Each row is a point. A path goes straight from each point to the next, and from the last back to the first. The post is the endless flat space through its rows: a point in 2 columns, a line in 3, a plane in 4, and so on, so that a path can go around it. Count how often the path circles the post. Going back the other way cancels.
(in the rows, 128 means zero)

Post (2 x 3):
[[171 128 158]
 [105 125  71]]
Path (6 x 3):
[[124 114 148]
 [105  82  96]
 [ 74 119 148]
 [160 201 139]
 [105 190  56]
 [ 88 177 105]]
Times around: 0

Post (7 x 8):
[[159 134 193 179 186 131 136  71]
 [123 179 118 123  66 141 146 125]
 [ 91 151  89 163  27 144  64 192]
 [140 144 131 165 125  70 155  70]
 [122 107 194  87 206 139  45 119]
 [131 142 221 156 115  79 147  89]
 [121 150 131 157 189 106 152 147]]
Path (22 x 8):
[[ 73 134 221 121 130  95 116  65]
 [107 104 192 120 177  83 113  91]
 [151 126 167  91 151 156 179  77]
 [175 121 115 142  89 103 150 121]
 [173 155 199 160 112  82 171 105]
 [153  92 183 163 210 117 107 103]
 [ 71 113 180 111  50  83 157  68]
 [ 95 129 140 140  99 123 122  90]
 [121  90 193 226 145 159 181 118]
 [157 128 149 172 155 147 120 126]
 [149 149 171 138  79 101  98 121]
 [163 194 103  88 140 149  60  92]
 [108 162 127 221 124 126 100 135]
 [ 69 141 169 218 114 146 122  99]
 [137 121 225 133 122 168 172  84]
 [118 109 158 157 110 114 141  71]
 [ 52 178 100 173 159  93 151 118]
 [122 191 135 137 184 141 144 110]
 [164 161 144 167 112 139 107  87]
 [147 143 131  56 134 111  80 160]
 [181  72 102 113 127 131  97  94]
 [109 153 170 160  95 113 180 126]]
Times around: 0

Post (11 x 12):
[[106  81 109 113 185 139  74  69 121 110  58  64]
 [ 90 118 153 126  54  93  47 166 128  85 167  85]
 [105  80 171 237 104 161 163 167 148  24 138  71]
 [164 162 115  73 131 123 170  81  59 164  97 146]
 [123 103 161 160  91  77 123 123  94 122  72 186]
 [103 200 150  77 156  65 153  60 156 161 113 110]
 [108 101 156 131 119 108  83 158 110 168  70  71]
 [155 144 122 150 119 126  91 132 202 139  76 180]
 [148 124 146 123 147  93 194 148 141  44  75 155]
 [129 171  89 173 114  53 119 145 130 213 154 155]
 [153 115 163 121 216 153 108  99 149  99  90 167]]
Path (16 x 12):
[[188  76  88 122 185  60 112 201 134 177  96 156]
 [160 148 198  98 143 107 144 139 131 147  73 124]
 [153 145  88 143 176 108  88 164 133  61  97  97]
 [168 191 102 107 195  86 153 115 175 160  57  77]
 [149 159 127 122 103  85 206 119 101 143 113  69]
 [136 106 211  71 116  86 183 107 104 128  76 137]
 [140 116 160 123 183 176 170 102 134 111 136 183]
 [ 73  63 115 154 153  40  97 152 108 175 103  76]
 [176  70 147 128 143 108 109 124 155  40 100 103]
 [167 123 173 135 150  86 101 149 119 122  56  83]
 [167 133 135 123 171 120  94 133  97 134  58 112]
 [171 140 180 185  96 125 166 153 143  74 104  73]
 [128 177 180 175 148 103  83 182 162 132 101  94]
 [139 142 107 137 111 114 130 133 144  66 100 158]
 [101 137 104 106 158  83 140 124  98 100 129 210]
 [120 139 162 143 176 100 156 100 132 123 166 173]]
Times around: 1
